Each row is a point. Each copy is the shape, with its points in the same order, turned, moved and blurred by noise. Some copies are also mirrored. Which?

Shape (8 x 2):
[[-42 -23]
 [-36  17]
 [ 41 -53]
 [-31 -47]
 [  8  -6]
 [-11 -29]
 [ 84 -12]
 [ 26  -3]]
Copy 1 (8 x 2):
[[-14 -46]
 [-34 -12]
 [ 68 -16]
 [ 11 -55]
 [ 11   0]
 [ 18 -32]
 [ 70  41]
 [ 28   9]]
Copy 1 is: only turned
Copy 2 (8 x 2):
[[ -7 -30]
 [-40  -6]
 [ 61  16]
 [ 24 -37]
 [ 11  13]
 [ 15  -9]
 [ 45  71]
 [ 10  35]]
Copy 2 is: only turned
Copy 3 (8 x 2):
[[ 41  -6]
 [ 31  30]
 [-37 -61]
 [ 35 -38]
 [-12  -1]
 [ 14 -21]
 [-81 -33]
 [-29 -10]]
Copy 3 is: mirrored

Shape (8 x 4):
[[-51  13  18  11]
 [ -5 -41  10  22]
 [ 18  52  -3 -14]
 [-73  24 -58  22]
 [ -5  39 -45  14]
 [ 10 -27  53 -57]
 [ 31 -26  52  19]
 [-37 -25 -26  34]]
Copy 1 (8 x 4):
[[  9  52   0 -25]
 [ 22  17  12  35]
 [ 16  -4 -63 -29]
 [-69  55 -12 -21]
 [-33  13 -55  -6]
 [ 67 -30  22 -26]
 [ 74   9 -10  31]
 [-26  39  11  27]]
Copy 1 is: only turned
Copy 2 (8 x 4):
[[-28  44 -22 -20]
 [ 37  15 -34  -3]
 [-24  17  45  28]
 [-67 -22 -29 -39]
 [-40 -23  11  13]
 [ 57  64  40 -21]
 [ 51  51 -13  37]
 [ -4 -10 -46 -18]]
Copy 2 is: mirrored
Copy 3 (8 x 4):
[[-31  -1  22  34]
 [ 33 -16  43  14]
 [-13  13 -37 -24]
 [ -9  34 -21  91]
 [ 15  18 -45  33]
 [ -2  28  58 -61]
 [ 19 -43  42 -31]
 [ 27  -2  23  59]]
Copy 3 is: mirrored
Copy 4 (8 x 4):
[[-30  -8  53  13]
 [-46 -58   0   5]
 [ 39   1  18 -13]
 [-46  55  24  33]
 [  7  25 -16  18]
 [ -9 -57  41 -70]
 [ -5 -89  21  -7]
 [-64  -5   2  26]]
Copy 4 is: only turned

Shape (10 x 6):
[[-78  12  33   8  29   5]
 [-49 -56  60 -22 -27 -28]
 [-52 -21  13  26 -76  27]
 [  9  38 -11 -13  36  38]
 [-45 -23 -19  40 -21 -36]
 [-13 -60 -34  -5  20  57]
 [ 12  33 -19 -10  -6 -34]
 [ 28 -14 -43 -13  21 -14]
 [ 34 -40  19 -29  26  -8]
 [ 11  63  37  41  20   1]]
Copy 1 (10 x 6):
[[-68   7   6  24 -16  61]
 [ -5   3  38   6  56  46]
 [ 27 -25 -38  41  18  67]
 [-18  40  -3  27 -81  -7]
 [-21  -5 -56 -24  24  31]
 [ 36  53 -10 -26 -46  61]
 [-22  30 -30  17  -8 -38]
 [ 11  54 -25 -27 -25 -24]
 [ 13  37  41 -24 -17 -14]
 [-47 -36  -8  27 -59 -28]]
Copy 1 is: mirrored
Copy 2 (10 x 6):
[[-27 -23  34  61  69 -10]
 [-39 -17 106  26   7  -1]
 [  6  26  60  72 -26 -46]
 [ 43 -20 -26  12  41  13]
 [-55  29  22  33   8 -38]
 [ -7 -37 -20  47 -46  33]
 [  5   6  -3 -42  24 -41]
 [ -9 -13 -34 -28  -2   5]
 [ -1 -15  34 -35   0  39]
 [ 34  37   0  11  82   4]]
Copy 2 is: mirrored
Copy 3 (10 x 6):
[[ 18  77  56  11   4 -37]
 [ 52  27  65 -73   2 -38]
 [ 26  13 100 -23 -57  11]
 [  6  22  12  51  26  26]
 [ -5  22  31 -24 -62 -37]
 [-19 -46  63  26  17 -27]
 [  6  28 -21 -16 -19  26]
 [-14 -24 -19   4   1  -2]
 [ 43 -25  -1 -19  35 -18]
 [ 63  55  -8  50 -23  18]]
Copy 3 is: only turned
Copy 4 (10 x 6):
[[ 16 -35  15 -74 -20   9]
 [ 49   9  69 -55  23 -43]
 [-49  36  62 -71 -13 -45]
 [-14  18 -25  -9 -12  49]
 [-20  -8   0 -42 -16 -71]
 [-39  28 -32 -42  64   7]
 [  8  34 -20   6 -54 -14]
 [  5  34 -45  16   1 -24]
 [ 30  24   4  26  38  -3]
 [-24 -32  25  14 -61  28]]
Copy 4 is: mirrored

Shape (15 x 9):
[[ 18 -35 -11   0 -39  -5 -10  13   2]
 [-36  41  19  21  41 -12  -3   7 -18]
 [ 65  44   4  42 -11  -9  28 -24  51]
 [  5 -34 -49 -15  39  -6  -7 -13  -7]
 [  4   1 -18  37  -4  30 -15 -31 -54]
 [ 19 -27  14  20  -3  -7  14  40  11]
 [ 15 -13 -16 -51  13  12  75  -4 -22]
 [ 82  11 -28 -36  52  17  13   2   1]
 [ 39  47   6  28  42  21 -26  27   1]
 [ 60  46  45 -41   1  35 -27  50 -25]
 [ 45  16 -41 -13  71 -32  -4  79 -33]
 [-12 -78 -96   9 -27  35  26 -41  -1]
 [-17  72  49 -59 -57  33  36  15  47]
 [ 15  49 -10  -5  38  35  44  26 -16]
 [ 23   7 -56  16 -64 -20 -38 -35   3]]
Copy 1 (15 x 9):
[[-10  -5   3  24  -6 -35   1  28 -36]
 [ 11  -8  28  -7  48  20  -4 -36  30]
 [ 48  36 -13  11 -60 -38 -14 -22  31]
 [ 23 -39 -16 -40  34 -36   7  29 -18]
 [ -5 -20 -58  12  28  17 -12  -6  -9]
 [ 15  34  25  20  15 -24   3  32 -13]
 [-20  40 -14 -70  13 -24  38  11 -29]
 [ 72  23 -21 -63   1 -31  -3  -9 -48]
 [ 64  14   7   1  21   8 -46 -28 -10]
 [ 38  40  30  -3   0  25 -22 -46 -89]
 [ 66  24  22 -32  91 -60 -18 -23 -45]
 [-48 -37 -69 -34   3 -51  -9  87  -8]
 [-51  45  73 -35 -70  18 -15 -42 -23]
 [ 16  51  -2 -54  28   3 -26 -28  -5]
 [-21 -51 -34  31 -33 -61 -24 -16 -20]]
Copy 1 is: only turned
Copy 2 (15 x 9):
[[  10  -29  -19    4   34  -13  -27   46  -21]
 [ -34   40    8   18  -44  -31  -19  -15   18]
 [  48  -17  -20   10  -17   -9   77  -16  -17]
 [ -27  -32  -82   -7  -15  -48  -32   23    9]
 [  -9   32  -69   34   20  -17  -32   -9  -18]
 [ -18  -35    5    9   34  -28    2   18    1]
 [ -50  -37  -36  -41  -30   -9   -3    3  -53]
 [ -15   -7  -70  -81   -3  -37   31   -6    0]
 [  -9   39  -25   -9   10  -15   27   -8   32]
 [   1   52    8  -84   35    0   -7  -15    3]
 [ -75   33  -37  -49    6  -71   28   48   21]
 [ -14  -69 -120   49    9    2  -46   48  -43]
 [  24  -16   54  -47  -45   77   -2   -8  -25]
 [ -55   19  -25  -28  -17   15   20   -7   -6]
 [  67   14  -73   23    0  -18  -15   66  -28]]
Copy 2 is: only turned
Copy 3 (15 x 9):
[[  -5  -23   -1  -54  -15  -19  -12    4  -19]
 [   6   11   25   51   48  -11    2   25  -11]
 [  65   -1  -41   13  -32   32   -6    5   32]
 [ -12   47   -4  -49   44  -19  -28   -7    1]
 [  -7   -3  -10   -5   40   26  -24  -22  -59]
 [  -9  -34  -11  -26    9  -24    7   19   19]
 [  59  -10   14  -62   67  -32    5  -29   13]
 [  52   39  -35  -68   50   22   25   26   10]
 [   8   21  -31   10   26   26   41   44  -16]
 [  40  -17   13  -38   26   27   74   71  -40]
 [  13   37  -52  -32   70  -58   26   74  -12]
 [ -26   20  -13  -80    7  -24  -43 -102  -13]
 [  81  -28   81    1  -32   -8   73   -8    4]
 [  46    8  -15    4   62  -10   52   -6   -2]
 [  18   26  -10  -29  -53   -6  -47  -11  -60]]
Copy 3 is: only turned
Copy 4 (15 x 9):
[[ -10  -25    3    0   -2   20  -11  -36   40]
 [ -10   60  -22    8   45  -17   15   16   -6]
 [ -15  -37   -4   79    8  -36   44  -41  -20]
 [ -14   -2  -41  -45   14    1  -10  -64   -7]
 [  21  -11    8  -12   60   36   17  -17  -27]
 [ -11  -27  -33   17    8  -13  -10   10   34]
 [ -10    5  -50  -13  -66   24    3   -5  -32]
 [  30  -21  -40  -30  -29  -46   49  -57  -20]
 [  49   12  -23   11   40  -47   36  -21   12]
 [  68    7   20   -6  -26  -34   57   15   43]
 [  33    9 -110  -37   19  -37   42  -19   45]
 [ -13  -38  -39  -21   -2   76  -75  -84  -31]
 [  10   55   38   74  -76    2   18   16   15]
 [  51   32  -42   21   -7   -6   22    2  -33]
 [ -27  -22    7   20   33   53   28  -80   32]]
Copy 4 is: mirrored

Shape (16 x 12):
[[ 55  -1  26  -6   4  -7  54  56  45 -39 -15  -5]
 [-60  34   0 -20 -45 -15 -38  47  52 -30  53  77]
 [ 39  68 -19  13  -1  30 -11 -39 -41  11 -40   0]
 [ 11 -22  19   6 -58  30 -40  37  51 -17  31 -30]
 [-37 -46 -23  49   4  18  22 -25   6  41  29 -29]
 [-60 -38 -17  36  48  48  22   0 -34  19  21  26]
 [-33  25 -69  17  43  19  35  24  25 -19 -46  40]
 [ -8  43 -53  13  22  38  34  44  50  38 -20   3]
 [-34  35  14  57 -22  40  25   2   5 -34 -14  23]
 [  1  35 -76  32  46 -45   4  11 -13  13  43  -4]
 [-42 -28 -24 -24 -52 -59 -55   8 -40  14 -52  66]
 [-28   8  15 -26   0  22  39  -6  59 -48 -41 -25]
 [ 41 -42 -54 -20  45 -34 -63  22  73 -28  29 -15]
 [ -8 -12  17  46  42 -14 -21  10  15   7 -42  26]
 [  5  46 -30 -19 -34  -8  19 -46 -14   6  36  22]
 [ 43  14   9 -24  54 -50  36  27 -37 -21 -20 -37]]
Copy 1 (16 x 12):
[[ 20  24 -12  -6  40   3  37  15 -24 -56 -15 -30]
 [ 11  22  32  -9 -29 -94 -73  42  10  -4   1  35]
 [-20  -4  48 -26   6  48  16 -10 -13  94  16 -44]
 [ 16  46  46 -35 -44  32 -14  54  23 -51   6  19]
 [-37 -49  25  55 -36  64   0  15  34 -15  14  35]
 [-69 -64  42  38  30  19  -5  13  27   6  26  62]
 [  1 -51 -34  19  47   5 -17  25 -30  51  -7  32]
 [ 32 -45 -22   7  25  32 -28  39 -31  23  50  -3]
 [-28 -39  39  -9  13 -10  13  72  15  29 -16  -9]
 [-46   2 -27  55   9  29 -70 -16   6  38   3 -19]
 [ -6 -33  85 -19 -36 -23 -61 -59 -40  22 -62  46]
 [ -3 -21 -31 -41 -19  -6  59  33 -19  -4  -7  19]
 [ 32  75 -45   9  -5  40 -39 -40  30 -12 -12  66]
 [ 12 -45  24 -13  35  14  -5 -22  44   8 -36  13]
 [-32  19  34  38 -48 -14  -5   4 -21  53  23 -23]
 [-51   9 -24 -14  31  28  17 -65 -26 -20 -15 -47]]
Copy 1 is: only turned
Copy 2 (16 x 12):
[[  14   27   54   16    7   12  -11   21   59   28  -12  -45]
 [ -55   77  -59    7   17   34  -85    7   81  -23    5   45]
 [ -11   -4  -30  -45  -28   12   -7  -30  -58   -9  -25  -27]
 [ -44   14   12   70   14   50  -59  -32   42  -37    3  -25]
 [ -48  -28   10   34   46   44   36  -61    4    8   16   52]
 [ -39  -17    6  -16   79   13   29  -23    0  -22  -17   78]
 [ -30   49  -14  -18   17  -51   17  -22   19   37  -54   39]
 [ -53   32  -12   -3   17   17   20  -39   31   43  -87    0]
 [ -22   51   30  -36   32   10  -46  -53   -9   -2   -3   22]
 [ -12   52  -62    9   -5   34   82  -15    9   -1   -5   28]
 [  24  -24 -116   14   22  -25  -70  -21   27    4   24   39]
 [ -56    6   42  -15   -7  -32  -27  -41   62   18    7  -25]
 [ -67   22  -34  109  -10  -13   34   44   44  -18    4  -19]
 [ -30   13  -25   11   72  -19   -4    2  -15   26   17  -13]
 [ -20    3  -34  -30  -61   57  -12  -18   13   -8    9   40]
 [  39   -7   -3  -24    4    0   57   15   42    1   16  -53]]
Copy 2 is: mirrored

Shape (17 x 12):
[[ 48  11 -58  26 -23   5   4  27  38 -13  21  37]
 [-32 -12  33 -15 -66 -36  53  20 -12  45 -50 -29]
 [ -9  22  55  13 -10 -25  31  17  33  -6 -37 -42]
 [ 27   7 -44   1 -20  -1   2  60  12 -22  38 -33]
 [ -5 -89  12   1  11  20 -29 -42 -57  53   5   3]
 [ 82 -19 -34 -14   7  23 -12 -39 -23 -19   7  28]
 [ 37  20 -30 -54  12  22   4 -24 -22   1  33  55]
 [-12  25  47  40 -56   1  39  68   6   4 -73  -5]
 [ 24 -52  10 -53 -17  10 -60 -41 -57  -2 -48   9]
 [ 24 -30 -84 -49  -7  44 -34 -53   7 -20  -2  46]
 [-12  12  44  36 -65 -42   7   0  25  46 -24 -29]
 [ 23   0 -41 -26 -25  60 -11 -50 -55  -4   8  42]
 [  5  -4 -26  16 -43  43  30 -18  13 -39  35 -10]
 [-10 -17 -40 -12  -3   9   4 -14  -8 -55  14  71]
 [-50  42 -14   1 -35  40 -49   9  -3 -27   3  37]
 [  6  12 -21  63 -55 -64  32  11 -16 -19  33 -39]
 [-14   1  57 -29 -82  25 -17  30  18 -25  -5  48]]
Copy 1 (17 x 12):
[[-24 -73  -3   9   0  -3  78   3 -30   9   3 -17]
 [ 62  46  62 -42  11  10  20  43 -25  56 -19   7]
 [ 37  -2  63  23 -25  -2  11  29  23  56 -44   5]
 [ 16 -56  36   5  23  11  75 -31  16   0   6   0]
 [  0  87 -30 -24   2 -29  26 -13 -37 -61 -48   9]
 [  0 -33 -56   5 -11 -52  44  19   5 -42  13 -14]
 [-34 -32 -23 -11  21 -13   6  42   6 -50  40   7]
 [ 69   9  58  38 -17  45  25  44 -29  70 -29 -45]
 [ 55  42 -49 -43 -38 -26   2  13  10 -62 -10 -24]
 [-31 -43 -58 -64   7 -38  41  12  -1 -53   5 -63]
 [ 46   1  52 -17 -18   7  35  42 -46  49 -69  31]
 [  3 -18 -33 -12  32 -36   4  38 -29 -76  17 -34]
 [ -2 -46  49   9  20 -48  53  16 -18 -29 -20 -40]
 [-33 -29  10 -23 -30 -25  10  -3 -25 -34  35 -50]
 [  2 -58  30 -19  -8  47 -12  25 -36 -42 -28 -60]
 [ 51 -58  65   7  -5 -28  40 -31 -69  27  -8  42]
 [ 32  -6  57  -7 -60  41  50  77  -8 -33  -4 -38]]
Copy 1 is: mirrored
Copy 2 (17 x 12):
[[  27  -15    7  -72  -18  -31    1   -8   -7    1   46    2]
 [ -68  -27   -9   13  -18    4  -15  -24  -35  -37  -40  -94]
 [ -38  -22    1  -18   21   27   -1   10    8  -31  -70  -30]
 [  25  -44   -6  -50  -68   10   -2   12  -14  -26    7    8]
 [ -13   -6 -104   73  -21  -33   55    8   -5   13   28  -42]
 [  39   23  -19  -10  -27  -32   33   39   38    7   66  -36]
 [  63    5    3   19   -9   12    4    7   10    7   79  -39]
 [ -97  -38   17  -35   20    9   -4  -17  -13  -69  -17  -33]
 [   5   22  -49   54  -37  -20   79   -9   52  -41   30  -71]
 [  55   30  -14   14  -51  -37   20  -39   55   26   71  -18]
 [ -49  -38    9  -12   14  -17   36  -10  -41   -5  -65  -59]
 [  15   12   11   52  -36  -25   29    1   20    9   89  -27]
 [ -14   14   23   -7  -55   -4   -1   11  -10   24   19   21]
 [  39   53   -9    8  -15  -17   -5  -28   -4  -26   55   11]
 [   8  -20   38   29   -6    1   41  -59   -1  -34   33   35]
 [  -1  -21   20  -29  -41  -49   -2   44  -73  -35  -44   -9]
 [ -37   24   19  -17   -5   55   61  -57  -25  -33   25  -27]]
Copy 2 is: mirrored
Copy 3 (17 x 12):
[[-11  -6   1   8  16  40  13   9  32  80  40  46]
 [-22  50  27  79 -34 -33  17  23 -28 -36   0   8]
 [-74  32  36  -5 -20 -22  20   4 -18 -17   8  -5]
 [-36  35 -20   1   7  20 -42   6  38  48  13  52]
 [ 61 -33 -54  26 -40  30  -2 -17  12 -35 -28 -35]
 [ 21 -72 -21  -7   7  62 -33   6 -11  35  35  12]
 [ 24 -57  24  22  56  53 -29 -15  16   9  16  29]
 [-22  79  38  13 -28 -29  43   9 -28 -10  62  18]
 [ 35 -48 -57   4   0  32 -12  24 -52 -63   7  12]
 [ 46 -69 -27   1  47  76  -5  71  22  16   1  24]
 [-53  46  -4  54 -21 -13  55 -10 -36   4  -5 -16]
 [ 67 -39 -17  19  54  48 -30  19 -10   8  25 -13]
 [-13   3  -9  20  33   1 -21  44  40  52  34 -29]
 [ 43 -57   3  -8  46 -14   7  29  31  34  14  38]
 [ 27  32 -18 -19  95   3  30  11  14   1  15  16]
 [-38  33 -21  34  -6 -49 -15  -9 -19  93 -13  10]
 [-16   0 -20  32  53 -32  43   5  12 -40  75  25]]
Copy 3 is: only turned
Copy 4 (17 x 12):
[[  11   51  -58   38   33   26   -8   14   45  -29   -6   -8]
 [ -65  -43   19   48   10   65  -12  -16   14   60   50    5]
 [ -23  -44   43    8   20   45   25   28   47   22   44  -22]
 [   9   28  -49  -16   74   36  -12   27   29    4   23   18]
 [ -27  -25    3   -1  -81  -31  -29  -17  -20   -8   12   66]
 [  29    9  -44   13  -25  -31    1   -4   48    9  -51   15]
 [ -10   -4  -76   12    8  -48   -3   -6    1   -8  -43  -37]
 [ -72  -10   53   65   54   50   44   37   35   28   28    7]
 [ -52  -32  -11   -9  -51  -27   -1   12   13   30  -74   67]
 [  16  -16 -108   21  -45   -8  -16   30    6  -22  -74   27]
 [ -62    5   20   13  -19   79   33   -8   29   24   52  -17]
 [   1   -1  -70   34  -15  -32   25  -10  -22    4  -60   28]
 [  32  -20  -48   21   30   39   40  -14    8  -35    3   22]
 [   5  -23  -32   26   11   14  -32   11   -9  -54  -64  -16]
 [ -52   -1  -39   11   31   32   40   54  -40  -44  -30    3]
 [  36   42   26    2   34   93    2  -28    2    9   20  -12]
 [-108  -37  -21   17   42   42   22   -6   36  -48  -16   12]]
Copy 4 is: mirrored

Shape (15 x 12):
[[  2 -57 -15  25  -3  37 -33 -22 -13  49  17  -4]
 [-19  -4 -11   3  33  -7  28  30 -85  24  27   5]
 [-48 -19 -23  51  18  -8 -21  26  38 -60  52   5]
 [-20 -15  32 -59 -59 118  32 -61  31  -7  27 -29]
 [-15   2   9  54  28 -12 -11 -25  74 -65 -54  26]
 [ -4 -50 -18 -13 -28   9  45 -25 -10  20  30 -55]
 [  1 -29   7 -24 -15 -24 -18 -51   6 -28  48 -25]
 [ 52 -55  12  -2 -37 -50  31  37 -19   2  36  34]
 [ 51 -12   7  25  -4  30 -13  -2 -17  -1  -4  -2]
 [-32   3 -17  68 -11 -23 -33 -91  66  44 -28  26]
 [ -1 -53  55  50  34 -19  20  49 -18  57  19  -2]
 [  7   7   2 -25   3  -9  -9  16  71  22  -3 -41]
 [-21  12   6  54  24 -28 -31  40   4 -13  75 -12]
 [-29 -43  -2 -26   5  36   1  -3 -47 -15  30  18]
 [-26  -6 -11  42 -34  14 -67  -2 -29  -4 -58 -19]]
Copy 1 (15 x 12):
[[ 10  45 -34 -26  33  22  -3  38 -52   4  57 -12]
 [ 30 -11  17 -17  42 -13 -51 -14 -71 -48 -23 -16]
 [ 19 -46   3 -58  48  36   7   9  50 -17  26  34]
 [ 33 109  69  29  -7 -21  -4  72  33  56  47  13]
 [ 45 -27 -81  -2 -37  35  38   3  72 -12 -16  34]
 [-15  68   5  24  55 -26 -16  27  -4 -22  40   1]
 [-33  70   5 -22  35  22   2  -4  19 -12   6  58]
 [-26  -6 -20   3   0 -35 -32   6 -51 -63  35  79]
 [ -1  19 -32   3 -14  30 -51  43 -23  -9  14  13]
 [ 36  35 -63  20  -4  89  79 -16  15 -25  66  -6]
 [ 17 -18 -21 -21  28  -7   9  82 -70 -92   5  10]
 [-41  24  -2 -15 -22  -6  28  45  33 -48  18 -17]
 [-10 -44  21 -51  33  66 -15  18  12 -59   5  21]
 [ 24  34  23 -33  22 -23 -29  13 -31  21  10  19]
 [-22 -20 -44  22  29  44   6  12 -25  53  -1 -18]]
Copy 1 is: only turned
Copy 2 (15 x 12):
[[ -7  13  19  53   6  68 -21   5 -17  13  44 -23]
 [ 18 -14  57  38  75  17 -13 -42  -6 -17 -18   8]
 [-57 -61  -4  19  57  -1  19  64  26 -30  32   7]
 [  5  21 -32   7 -27 102 112 -14  15  65  22  45]
 [-38 -24 -50  52 -34 -64  12  61  33 -10   1  14]
 [  5  22  39   1  21  59   5  -4  24  18  48  54]
 [ -6 -40  20 -36 -12  45  -4  37  15  20  10  31]
 [ 35  -8   5 -36  28  22 -47 -37  57 -45  29 -17]
 [ 30  11   2  38 -21  38   4  11   3 -44  13 -11]
 [-34  40 -33  53 -10 -11 -46  93  15  73   6 -30]
 [-10  -7  64  56  27  14 -24 -42  68 -17  26 -49]
 [-31  34  34 -20 -25 -19  36  18   7   5  44 -12]
 [-32 -43  53  12  53  15  14  55  30 -40   2 -37]
 [-10 -42   2  23  37  53  16 -36 -13   9   5  24]
 [-62  30  -7  55 -13  35 -20  25 -23 -40 -34  10]]
Copy 2 is: mirrored
Copy 3 (15 x 12):
[[  -5   -7  -13   67  -46   -1  -22    3   45   -3   -5  -50]
 [  41  -40   26   34  -14    7  -85    6   -2   35  -31   12]
 [ -32   26  -30  -22  -45   -3  -65   60  -40  -19   21  -21]
 [-102   -2  -48   25   61    1  -13  -88   52   13    3  -27]
 [   2   13  -28  -66  -20  -42   19   16  -44  -27   77  -26]
 [ -31   -6  -27   49    5  -44  -28   -5   20   11  -58    8]
 [ -61  -17  -25   26  -39   -2    4    9   -9   -7   -4   36]
 [ -14   22   66  -14  -30  -10    5   37   12   13  -70   25]
 [  -5    1   17    4  -25  -22  -19   10   57   15   26   -3]
 [  48   34  -65   23  -61   -6   36  -37  -14  -84   28  -43]
 [  30  -58   34  -19  -49  -13  -44   35   28  -22  -63  -48]
 [  -2   -3  -75  -43  -36  -15   17    6   19   39  -23  -17]
 [  -7   -8  -37  -30  -73   16  -92   52    2  -15   -8   18]
 [ -41  -21   26   44    5   20  -49   -1  -13   31   -1  -20]
 [  40   -2  -33   43   18   16    8   59   38  -10   57  -17]]
Copy 3 is: mirrored
